Every row gives one point. The ring and each string are closed loops that go straight from each point to the next, and from the last back to the first. Before rounding, they use only three directions, however many columns there are. How many times does the string pass through the ring? Passing back the other way cancels.

Ring, 10 rows:
[[-10 -35   2 -22]
 [-11 -21 -14 -24]
 [ -8   1 -20 -18]
 [ -4  13 -17 -12]
 [  7  26  -2  -2]
 [ 12  24  12   4]
 [ 12  12  25   6]
 [  4 -10  32   2]
 [ -2 -25  28  -5]
 [ -9 -37  13 -17]]
String, 28 rows:
[[  8 -17   6 -16]
 [  8 -41  -1 -31]
 [-10 -47 -11 -34]
 [-37 -32 -11 -20]
 [-23 -14  -3 -11]
 [  1 -13  -4 -19]
 [  6 -17 -16 -28]
 [ -3 -23 -27 -34]
 [ -6 -24 -26 -33]
 [-30 -29 -27 -30]
 [-31 -21 -10 -16]
 [-15 -16  -1 -14]
 [ 13 -17   1 -21]
 [  4 -39   0 -28]
 [ 12 -42   7 -29]
 [-17 -60  19 -22]
 [-23 -40  21 -10]
 [-11 -16  13  -7]
 [  8 -10  10 -11]
 [-11 -15  16  -5]
 [-25 -26  32   3]
 [-20 -13  17  -1]
 [  9 -10  12 -11]
 [ 12 -17  18 -11]
 [-10 -16  15  -6]
 [-11 -16  13  -7]
 [ 16 -20  12 -17]
 [ 14 -24  10 -19]]
Times through: 3

Ring:
[[ 18  -1   4 -24  11  12  18   8  29]
 [ 11  17 -19  -4  -1   9  15  14  32]
 [  6  27 -25   4  -8  11  10  12  20]
 [  2  39 -19   6 -10  12   1   3 -15]
 [  5  36  -5   0  -2   8  -2  -3 -30]
 [ 12  23  16 -15  11   5  -1  -8 -34]
 [ 17   7  26 -29  17  11   6  -8 -20]
 [ 18  -5  20 -34  16  15  14  -1   9]]
String (22 x 9):
[[ 20  12  26 -22  24  -3   3  -6 -23]
 [ 17  -3  37 -41  20  18   7 -13 -24]
 [ 11 -10  30 -49   6  40  12 -13 -13]
 [ 14   3  14 -28   9  19  11  -3   0]
 [ 13  -2  15 -33   7  25  13  -3   4]
 [ 13 -22  27 -54   7  43  20  -7  13]
 [ 13  -9  18 -40   7  31  16  -4   9]
 [ 11   3  10 -28   5  24  12  -2   2]
 [ 20   8  14 -20  19   1  10   2   3]
 [ 15   9  12 -22  12  10   9  -1  -3]
 [ 13   6  19 -29   9  20   8  -7 -14]
 [ 13   4  35 -37  14  22   3 -17 -39]
 [ 17  18  32 -23  23   0  -2 -13 -46]
 [ 13  26  22 -14  15   1  -4 -12 -47]
 [  5  33  14 -11   3  14  -7 -15 -58]
 [  3  30   4 -10  -4  20  -2  -9 -38]
 [ 13  21   1  -9   8   4   6   2  -6]
 [ 15  27   3  -4  12  -5   2   1 -14]
 [ 11  21   1 -11   5  10   5   0  -9]
 [  5  26   8 -13   0  18  -1 -10 -38]
 [  7  25  24 -20   7  16  -6 -18 -60]
 [ 17  18  27 -20  21  -1  -1 -10 -37]]
Times through: 0

Ring (9 x 14):
[[ 30  14   6  27  -2  -6   4  31  -4  -2 -11  20 -20   1]
 [ 26   8   8  24  -8  -4   8  22  -6  -4 -13  15 -19  -5]
 [ 11   2  13  16 -13  -5   7   5  -9  -5 -13   8  -8 -16]
 [-12  -2  19   4 -15  -7   3 -14 -10  -5 -11   1   8 -28]
 [-27  -3  20  -2 -13  -9  -2 -23  -8  -2  -7  -6  18 -29]
 [-31  -1  16   2  -8 -11  -7 -20  -3   3  -1 -11  22 -17]
 [-18   5  11  10  -2 -10  -8  -3   1   5   1  -6  14  -3]
 [  4  11   8  19   1  -9  -5  15   0   3  -3   7  -1   2]
 [ 23  15   7  25   1  -7   1  29  -2  -1  -8  18 -15   3]]
String (24 x 14):
[[-35   4  33 -18 -12 -14  -3 -32 -18 -11 -15  10  26 -58]
 [-16   3  18   3  -8 -10  -2 -10  -7  -2  -8   2  11 -23]
 [-13  -2   9  14  -9  -7  -2  -5   0   4  -1 -10   8  -2]
 [-27  -5   9  12  -8  -8  -6 -14   3   8   4 -21  18   1]
 [-39  -4  11   6  -5 -10 -11 -20   4   9   7 -23  27  -1]
 [-30   9  18  -1   1 -14 -12 -11  -2   2  -1  -1  24 -17]
 [-20  11  14   7   3 -13 -12  -1   0   4   0   1  17  -7]
 [ -8  12   9  14   5 -11 -10  10   2   5   1   3   8   3]
 [  8  24  17   9   7 -13  -7  20  -7  -5 -12  29  -2 -18]
 [  8  13  11  16  -1  -9  -2  15  -4  -1  -8  13  -4  -7]
 [  5   5   7  21  -4  -6  -1  12   0   3  -4   1  -3   3]
 [ 12   4   1  29  -4  -5   0  18   3   6  -1  -3  -9  15]
 [ 40  18   4  31   2  -6   4  42  -3  -2 -11  26 -26   7]
 [ 53  26  10  28   2  -6   8  49 -11 -11 -21  45 -35  -9]
 [ 55  24  12  26  -1  -6  11  47 -13 -13 -24  47 -37 -16]
 [ 36   6   1  34  -8  -1  10  31  -2   0 -10  11 -27  10]
 [ 16  -3   0  31 -11  -1   6  15   2   5  -3  -7 -13  14]
 [ 32   5  11  23 -13  -2  13  20 -11  -8 -18  18 -23 -15]
 [ 24  11  22   7 -14  -6  13  10 -20 -16 -26  32 -17 -43]
 [  5   6  18   8 -12  -7   6   1 -13  -8 -16  15  -4 -29]
 [ -2   3  15  10 -10  -7   2  -1  -7  -3 -10   4   1 -18]
 [-10  -5   9  15 -13  -5   2  -7  -2   3  -3 -12   5  -5]
 [-24  -7  18   2 -17  -7   2 -23  -8  -2  -7 -11  15 -26]
 [-35   1  33 -18 -16 -13  -1 -35 -19 -12 -16   7  25 -60]]
Times through: 3
String (20 x 14):
[[-12  10  18   4  -3 -12  -5  -2  -7  -3  -8   9  10 -21]
 [ -9  -1   5  20  -6  -6  -3   1   4   8   2 -13   6   9]
 [ -6   4   2  24   0  -8  -7  10   8  11   6 -11   5  19]
 [ 16  26  13  15   9 -13  -6  29  -5  -4 -11  31  -7  -9]
 [ 22  24  15  15   5 -11  -2  29  -9  -7 -15  34 -12 -15]
 [  8   9  10  18  -4  -7   0  13  -4  -1  -8   9  -5  -5]
 [ 38  24  13  20   2  -9   4  38 -11 -10 -19  40 -24 -15]
 [ 54  24  10  28   1  -6   9  48 -11 -11 -22  44 -36 -10]
 [ 19   2   2  30  -8  -3   5  20   0   3  -5   0 -14  11]
 [ 10   3   7  22  -8  -5   4  11  -3   1  -7   2  -8  -1]
 [ 15  11  17  11  -8  -8   6  11 -13  -9 -18  23 -10 -27]
 [ 22   9  22   7 -15  -6  13   8 -20 -16 -25  29 -15 -42]
 [  0  -4  12  14 -16  -4   7  -5  -7  -2  -9  -3  -2 -15]
 [-11  -9   8  17 -16  -4   3 -10  -1   4  -2 -18   5  -2]
 [-24  -1  30 -12 -18 -10   3 -29 -18 -12 -17   7  17 -54]
 [-26   5  32 -15 -13 -13   0 -26 -19 -13 -18  14  19 -58]
 [-13   4  19   3  -9 -10  -1  -9  -9  -4 -10   5  10 -26]
 [-22  -6   9  13 -10  -7  -3 -13   2   7   2 -19  14   0]
 [-46  -7  15   0  -9 -11 -10 -30   1   7   5 -25  32 -11]
 [-39   4  20  -5  -3 -14 -12 -22  -4   2  -1  -7  29 -23]]
Times through: 1

Ring (7 x 14):
[[  3  -4  -4  13  -1   3   1   4  -5  -6  -1  -7  -4  -2]
 [ -6  -3  -2  25   2   0  -1   3 -13  -5   4 -13  -4  -4]
 [-11   4   2  12   4  -3  -1  -1  -5   3   4  -5  -2  -2]
 [ -5   3   2 -11   4  -5   2   1   8   7  -3   2   4   1]
 [  5   1   1 -31   3  -4   4   3  20   8 -11  10   7   4]
 [  9   5   2 -27   0   1   4  -1  18   6 -10  14   2   3]
 [  8   3   0  -9  -2   4   3  -1   8   0  -6   8  -3   0]]
String (23 x 14):
[[ 13   0  -1 -30  -1   1   5   3  20   4 -13  12   4   3]
 [ 12   7   2 -22  -3   5   4  -3  15   2  -9  15  -2   2]
 [  6  11   4  -8  -3   6   3  -8   7   1  -4  14  -8   0]
 [  0   4   1  -2   0   1   2  -2   3   1  -2   4  -3   0]
 [  9  -5  -4  -9   0   1   3   6   8  -1  -8   0   2   1]
 [ 14   1  -2 -14  -3   6   4   1  10  -2  -9   9  -3   1]
 [  6  12   5 -11  -3   6   3  -8   8   2  -4  16  -7   0]
 [ -1   8   3  -4   0   2   2  -4   4   3  -2   7  -4   0]
 [  7  -2  -1 -18   1  -1   3   4  13   3  -9   5   3   2]
 [  8  -2  -2 -24   2  -2   4   5  16   4 -11   6   6   3]
 [ 16  -8  -4 -60   4  -8   7  13  37  11 -22  12  18   8]
 [  0   7   4 -26   3  -4   3  -2  17  10  -7  12   4   3]
 [ -4   8   4  -3   2   0   1  -4   4   5  -1   6  -3   0]
 [ -1  -2  -1 -10   4  -4   2   5   8   4  -5  -1   5   1]
 [ -7  -3  -1 -11   6  -8   1   6   8   7  -4  -4   8   2]
 [-13   9   5   1   5  -5   0  -4   1   8   3   2   0  -1]
 [ -7   9   4   1   2  -1   0  -5   1   5   1   4  -3  -1]
 [ -1   2   1  -3   2  -1   1   1   4   2  -3   1   0   0]
 [  1  -6  -3 -21   5  -7   3   9  14   6  -9  -1  10   3]
 [  3  -3  -1 -38   6  -8   4   8  24  11 -13   7  13   5]
 [  2   7   4 -28   3  -3   3  -1  18  10  -8  13   4   3]
 [  3   8   4 -23   1  -1   3  -3  16   8  -7  14   1   2]
 [  4   2   0 -15   1   0   3   1  11   4  -7   6   1   2]]
Times through: 5
String, 29 rows:
[[ -2  -1  -1  11   1   1   0   2  -4  -2   0  -5  -3  -2]
 [ -6   8   3  12   1   2   0  -5  -5   0   3   1  -7  -2]
 [-10  -1  -1  37   1   2  -2   0 -20  -7   8 -15  -8  -5]
 [ -6 -13  -8  36   3  -1  -2  10 -19 -10   5 -25  -2  -4]
 [ -3  -8  -5  21   2  -1   0   7 -10  -6   1 -15  -1  -3]
 [ -1  -8  -5  14   2  -1   0   7  -6  -4  -1 -12   0  -2]
 [ -2   0   0   8   1   0   1   1  -2  -1   0  -3  -3  -1]
 [ -5   3   1  23   0   3  -1  -3 -12  -4   5  -6  -8  -4]
 [  4 -14  -9  29   0   3   0  10 -14 -12   0 -20  -4  -4]
 [ 10 -16 -10  15  -1   3   2  13  -6 -11  -5 -16   0  -2]
 [ 11 -10  -7   4  -2   3   2   9   0  -8  -7  -7  -1  -1]
 [  6  -4  -3  -6   0   1   2   5   6  -1  -6  -1   1   1]
 [  2   4   1  -4   0   2   2  -1   5   1  -3   5  -2   0]
 [  1  11   5  -7  -1   3   2  -7   6   4  -3  12  -6   0]
 [  9  13   6 -28  -2   4   4  -7  19   7  -9  22  -3   2]
 [ 16   0  -1 -44   0   0   6   4  28   7 -17  17   7   5]
 [ 12  -2  -1 -34   1  -2   5   5  22   6 -14  11   7   4]
 [  2   2   1 -10   1   0   2   1   8   3  -5   4   1   1]
 [  2  10   4 -16   0   1   3  -5  11   6  -5  13  -2   1]
 [  9   9   4 -35   0   0   5  -3  23   9 -11  19   2   4]
 [ 13   6   2 -43   0   0   6   0  27   9 -15  20   5   5]
 [ 17   1   0 -44  -1   1   6   3  28   6 -17  18   6   5]
 [ 13  -2  -2 -26   0   1   5   5  17   2 -12   9   4   3]
 [  2   3   1  -6   1   1   2   0   5   2  -4   4  -1   0]
 [  0  11   4   1  -1   4   1  -7   2   1  -1   9  -7  -1]
 [  1   7   2   5  -1   4   1  -5  -1  -1   0   5  -7  -2]
 [  5  -3  -3  14  -2   5   1   2  -6  -7  -1  -5  -6  -2]
 [  8 -16 -10  19   0   2   1  12  -9 -11  -3 -17  -1  -2]
 [  2  -9  -6  14   1   1   1   8  -6  -6  -1 -12  -1  -2]]
Times through: 5

Ring, 10 rows:
[[ -1  29 -11  23  16 -17 -10  -1  12  -1  -5  24   8 -17]
 [ -3  29  -9  28  24 -20 -12  -1  10   3  -6  26  12 -22]
 [ -3  18  -3  20  17 -17  -8   2   3   2  -5  12  12 -16]
 [ -2   1   5   5  -2 -10  -1   8  -6  -4  -2 -10   9  -1]
 [ -1 -10  11  -7 -18  -3   6  11 -11  -8   1 -24   5  10]
 [ -1 -15  15 -13 -29   3  10   9 -12 -11   2 -23   1  16]
 [ -2  -9  14 -10 -28   4  10   4  -7 -10   1  -9   0  12]
 [ -2   2   8  -2 -21   1   6   0   0  -9  -1   6  -1   5]
 [  0  12   0   4 -12  -3   2   0   5  -8  -2  12   0   0]
 [  0  22  -7  14   3 -10  -5   1   9  -5  -4  17   3  -7]]
String:
[[  2   8  -3   2  -6  -9  -2  11  -1  -9  -1 -11   3   4]
 [ -2  15  -2  12   2 -10  -4   2   4  -3  -3  11   6  -7]
 [  1   9  -2   4  -7  -7  -1   7   1  -8  -2  -3   3   2]
 [  4  13  -8   0 -12  -6  -1  10   4 -12  -1  -8  -2   8]
 [  1   9  -1   3 -10  -5   0   5   2  -8  -2   1   2   2]
 [ -3  17   0  13   0  -8  -2  -4   7  -3  -4  24   4 -10]
 [  0   4   3  -1 -15  -3   3   5  -1  -9  -1  -4   1   6]
 [  2  -6   8 -14 -33   4   9   8  -5 -15   1 -16  -4  18]
 [  0  -6  11 -12 -34   6  11   3  -4 -13   1  -6  -4  15]
 [ -6   6  13   5 -17   2   7 -11   3  -3  -2  29   1  -5]
 [ -4   8   8   7 -10  -3   3  -5   2  -3  -2  20   4  -5]
 [ -1   1   6  -1 -16  -2   4   4  -2  -8  -1  -2   2   5]
 [  3 -14  10 -20 -39   7  12  12 -10 -17   3 -29  -5  25]
 [ -3   2  11  -3 -27   6  10  -7   2  -9  -1  18  -3   4]
 [ -5  17   5  11 -10   0   3 -14  10  -3  -4  40   0 -10]
 [ -5  20   0  17   4  -8  -3  -8   9   0  -5  33   5 -15]
 [  1   6   1   0 -13  -4   2   6   0  -9  -1  -4   1   5]
 [  2   4   0  -2 -14  -4   2   9  -1 -10  -1 -10   1   8]
 [ -2  18  -3  13   3 -10  -4   0   6  -3  -4  16   5  -9]
 [ -4  41 -14  36  30 -21 -15  -9  19   5  -8  48  11 -30]
 [ -4  49 -19  44  43 -27 -21  -8  22   8  -9  52  14 -38]
 [ -1  32 -14  28  26 -22 -15   2  12   1  -6  21  11 -21]
 [  1   7  -1   3  -6  -8  -1   9  -1  -7  -2  -8   4   2]
 [ -4  22  -4  21  15 -15  -8  -2   7   1  -5  22  10 -17]
 [ -6  37 -10  39  37 -24 -16  -9  15   9  -8  46  15 -35]
 [ -7  50 -17  52  55 -32 -23 -12  21  14 -11  60  20 -47]
 [  1  19  -9  15  10 -16  -9   8   5  -4  -4   1   8  -7]]
Times through: 0
String, 29 rows:
[[ -2 -14  19 -15 -38   9  14   2  -9 -12   2  -9  -2  16]
 [ -5  -6  16  -5 -25   4  10  -3  -5  -7   0   7   1   4]
 [ -5   1  12   3 -13  -1   5  -3  -2  -4  -2  12   4  -2]
 [ -3 -22  23 -19 -39   9  16   6 -15 -11   3 -21   0  19]
 [  2 -34  23 -32 -50  10  18  19 -23 -18   5 -54  -3  35]
 [  2 -14  10 -16 -29   1   9  16 -13 -14   2 -36   0  21]
 [  0   0   5  -2 -14  -4   3   9  -5  -9  -1 -13   3   7]
 [ -5   8   6  12   5 -11  -2   1  -1   0  -3   9  10 -10]
 [ -6  12   3  19  16 -16  -6   1  -1   3  -4  10  14 -16]
 [ -4  15  -1  21  21 -20 -10   5   0   3  -5   5  15 -17]
 [ -1  11  -3  12   9 -15  -7  10  -1  -3  -3  -6  10  -6]
 [  0   5   1   3  -6  -8  -1   9  -2  -7  -1  -9   5   3]
 [ -5  25  -4  26  19 -16  -9  -5   9   4  -6  30  11 -22]
 [ -7  38  -9  40  38 -24 -16 -10  15  10  -8  48  16 -36]
 [ -6  42 -15  44  46 -29 -20  -6  17  10  -9  44  18 -38]
 [ -2  28 -11  27  27 -22 -14   3   9   3  -6  17  13 -21]
 [  2   5  -2   2  -6  -9  -2  12  -3  -8  -1 -16   5   5]
 [  1   5   0   2  -6  -9  -1  11  -3  -8  -1 -13   5   4]
 [ -1  11  -2  13  10 -15  -6   9  -1  -2  -3  -4  11  -7]
 [ -5  12   1  19  18 -18  -8   4  -1   3  -4   6  15 -16]
 [ -5   9   5  15  10 -13  -4   1  -1   2  -4   9  13 -13]
 [ -5   7   7  12   3 -10  -1   0  -1   0  -3  10  10 -10]
 [ -2 -21  19 -14 -27   1  10  12 -18  -9   2 -33   5  16]
 [  1 -34  23 -30 -47   9  18  18 -24 -17   5 -53  -1  32]
 [  3 -21  14 -23 -39   5  13  17 -16 -17   3 -42  -2  27]
 [  0  -2   7  -5 -18  -2   5   8  -5 -10   0 -12   2   9]
 [ -3   3   9   3 -12  -3   4   0  -1  -5  -2   7   4  -1]
 [ -5  -3  16  -1 -21   3   9  -5  -3  -5  -1  13   2   1]
 [ -3 -12  17 -13 -34   7  13   1  -8 -11   1  -6  -2  13]]
Times through: 3

Ring, 9 rows:
[[  9  12 -30 -30 -14 -19  -7   6  -7   7 -13  12 -13   7]
 [  9  -5 -23 -10 -18 -12   6  12   2  11 -16  11   4   1]
 [  6 -20  -9  14 -14  -1  14  13  12  10 -18   5  23  -5]
 [  3 -30   9  37  -3  13  15  10  21   3 -19  -6  36  -9]
 [  0 -27  15  38   5  18   9   6  21  -2 -18 -12  33 -10]
 [ -1 -14  10  22  14  17  -5   0  13  -9 -16 -14  11  -9]
 [ -1   3  -2  -3  16   9 -16  -3   3 -11 -14 -10 -12  -6]
 [  4  18 -19 -29   6  -7 -21  -3  -8  -6 -11   0 -27   3]
 [  7  20 -27 -36  -5 -16 -17   1 -10   1 -11   7 -24   8]]
String, 32 rows:
[[  6 -12   1  17  -7   2   4   6  12   3 -15  -3  27   3]
 [  6 -28  12  41 -12   8  16   9  23   6 -17  -6  52   2]
 [  4 -41  13  51 -10  15  25  14  28   8 -21  -5  53 -10]
 [  1 -40   3  39  -5  17  24  16  23   7 -23  -2  31 -21]
 [  2 -27  -5  20  -4  10  14  13  15   5 -21   0  16 -16]
 [  4  -9  -6   6  -4   1   1   6   8   2 -16  -1  11  -2]
 [  7 -13   1  19 -11  -1   7   6  13   4 -14  -2  33   6]
 [  8 -21  -4  21 -20  -3  17  13  15  11 -17   4  38   2]
 [  8 -19 -25  -1 -23  -9  19  19   6  17 -20  15  10  -9]
 [  7  -7 -29 -16 -16 -11   8  14   0  12 -18  14  -7  -8]
 [  7  -1 -26 -18 -12 -11   1  10  -2   8 -16  11  -9  -3]
 [  7   0 -14  -7  -9  -8  -2   5   2   4 -14   3   5   5]
 [  9   7 -15 -12 -14 -14  -5   4   0   5 -11   5   9  14]
 [ 11  26 -35 -46 -16 -28 -16   2 -14   6  -9  13 -21  17]
 [ 10  28 -30 -43 -12 -25 -20  -1 -13   2  -8   9 -19  19]
 [  7  14 -17 -21  -6 -13 -14   0  -4   0 -10   3  -6  12]
 [  5   0 -10  -5  -2  -3  -6   3   3   0 -14   0   2   2]
 [  6   6 -11  -9  -3  -6  -9   1   1  -1 -12  -1   1   7]
 [  7  19 -16 -25  -4 -13 -19  -3  -6  -3  -9   1  -9  15]
 [  6  10 -13 -14  -3  -8 -12   0  -1  -1 -11   0  -2   9]
 [  4   2 -13 -10  -1  -3  -7   3   1   0 -14   1  -5   0]
 [  4  14 -29 -36   1 -10 -15   3 -10  -1 -14   7 -35  -4]
 [  8  30 -43 -60  -6 -24 -22   1 -20   2 -11  14 -48   6]
 [ 11  32 -45 -60 -17 -32 -19   3 -20   7  -9  18 -36  15]
 [ 11  13 -23 -24 -18 -20  -7   4  -5   7 -11   9   1  16]
 [  7  -1  -8   0  -9  -6  -2   4   5   3 -13   1  15   8]
 [  5  -4 -11  -2  -5  -3  -2   5   4   2 -15   1   5   0]
 [  9  -6 -12   2 -18 -10   6   9   7   9 -14   6  22   8]
 [ 10 -16 -13   9 -23  -9  15  14  10  14 -17   9  29   4]
 [  6 -27 -16  12 -18  -1  21  18  12  14 -21  10  18 -13]
 [  4 -26 -12  13  -9   5  16  15  12   9 -21   6  11 -17]
 [  3 -13  -8   7  -3   3   4   8   8   3 -18   1   7  -8]]
Times through: 2
